Each wall is flat, endless, passes through zero and stands at right angles to its row. A trip goes straight from one point to another. Which walls does it cross, in order?

Walls:
(1): [-75 -38]
(2): [-17 -22]
(3): [  5 -72]
Trips:
[-67  11] to [-108  -28] -> 3
[9 6] to [-30  42] -> 1
[ 37 -25] to [ 20 -12] -> none
[ 1 33] to [-13   7] -> 1, 2
[31 -1] to [48 57] -> 3
[-12   1] to [-79   6] -> none
[60  1] to [ 15 -53] -> 2, 1
[79 15] to [ -9 -49] -> 3, 2, 1
[23 24] to [-43  25] -> 1, 2

Walls:
(1): [  8  14   4  23 -64  -2]
(2): [ 44 -36  47  29 -23  55]
(3): [-28  45  11  37   1 -28]
(4): [-18  23 -32   8  24 -18]
(5): [-30 -50 -28 -31   4  54]
Trips:
[-57  22 -42 -14 -22  19] to [-43 -30  30   4  14 -39] -> 1, 5
[ 41  11 -45 -17 -44 -45] to [-30  18  16  -7 -16 -38] -> 3
[  1  31  10   1 -14 -10] to [ 29 -28 -26  37 -53 -11] -> 4, 2, 3
[ -16   -9  -41   26 -121    6] to [ 13 -26 -45  17  36 -10] -> 3, 4, 2, 1

Walls:
(1): [  2  11  21  -9   2  53  -2  36   8   0 -26  -2]
(2): [ 67   5  43  38   4  33  77 -23 -26 -51 -41  -1]
(3): [ 49 -60 -14  17   7  51  58  20 -37  69 -15 -94]
(4): [ 18  24 -68 -15  22   1  -1  -8  -4 -55 -25 -34]
(5): [-56   5  11 -35  39  -4 -13 -72  20  24  -8  54]
Trips:
[  4   2 -67   2  19  -3  77 -91 -30 -25  98  -2] to [-80 -55  56 -18 -20  -1   5 -46  29 -25 -15  -5] -> 3, 4, 2
[ -4  31  28 -16  24 -51 -29 -38  -8  58  30 -83] to [  2  48   7  52  22 -14  22  36 -48  28  -5 114] -> 3, 2, 1

Walls:
(1): [-78  27 -23  94  38   3   3 -24  51  46 -50 -29  18  60 -42  35 -21 -13
  23  21 -40 -24  17   9]
(2): [ 38 115  20 -10 -50 -40  13 -54  41 -54 -55 -13 -35   7  15  21  -3 -54
   0  70 -25  43  16  14]
(3): [ 13 -23   9   5 -14  24 -31  -2 -63  27  16  -8 -72 -22   1  52  32  38
   7  -9 -27 -54   6 -14]
(4): [-24 -19 -40  57  15  28 -47 -38  16 -38  35  -7  17  28 -11 -76  84 -15
  -2 -22 -13  95  34  35]
(5): [ 20  34   9 -22 -57 -42  23 -16 -31  53  -5  -6  72  -5  72 -34  -9  46
 -13  46 -13 -37  37 -25]
(6): [ 71  19 -55 -62  -3 -38   7  -4  -1  17   1 -22  18  72  45  49 -23 -36
   8  14   6 -79  13  54]
Trips:
[  9  48 -40 -39 -19 -14 -15   3   1 -14   6  28  53 -28  -1  31   4   9
  15  -3 -97  69 -99   8] to [-63 -21 -54  13 -22   2  77 -45 -23 -78 -58 -69  16  33  93 -30 -53  29
  71 -53 -16 -14  16  16] -> 6, 1
[ 19  -4  13   0 -10  -8  12  11  33  48 -10  13 -60 -15 -10  61  45 -63
 -71  58  72 -40 -14 -13] to [-31  24 -41 -37 -59 -55  24   5 -12  11   2  -6 -33  21 -18 -21 -59  13
  16  30  -6  31 -12  26] -> 5, 3, 1
[  5  -9 -29 118 -63 -90  28  61  -8  16 -31 -61  14  17 -49 -24  -5 -23
 -11 -59  -5   9 -14  -7] to [ 30  49 -10 -20 -10  23  47 -79  27 -48  52  13  45 -24  10  45  -1 -34
 -60 -33  27   3 -34  34] -> 2, 6, 1
[-54 -63  28  32 -14   4   5  26 -20   8  17  60 -18 -93   8 -80  -3  41
  -4 -11  17 -57  38 -40] to [ -8  -1 -40 -40  24 -29 -74 -68 -17 -51 -12  25  -4  93  23  20  16 -16
  74  -1  74  37 -65  27] -> 4, 5, 3, 6, 2
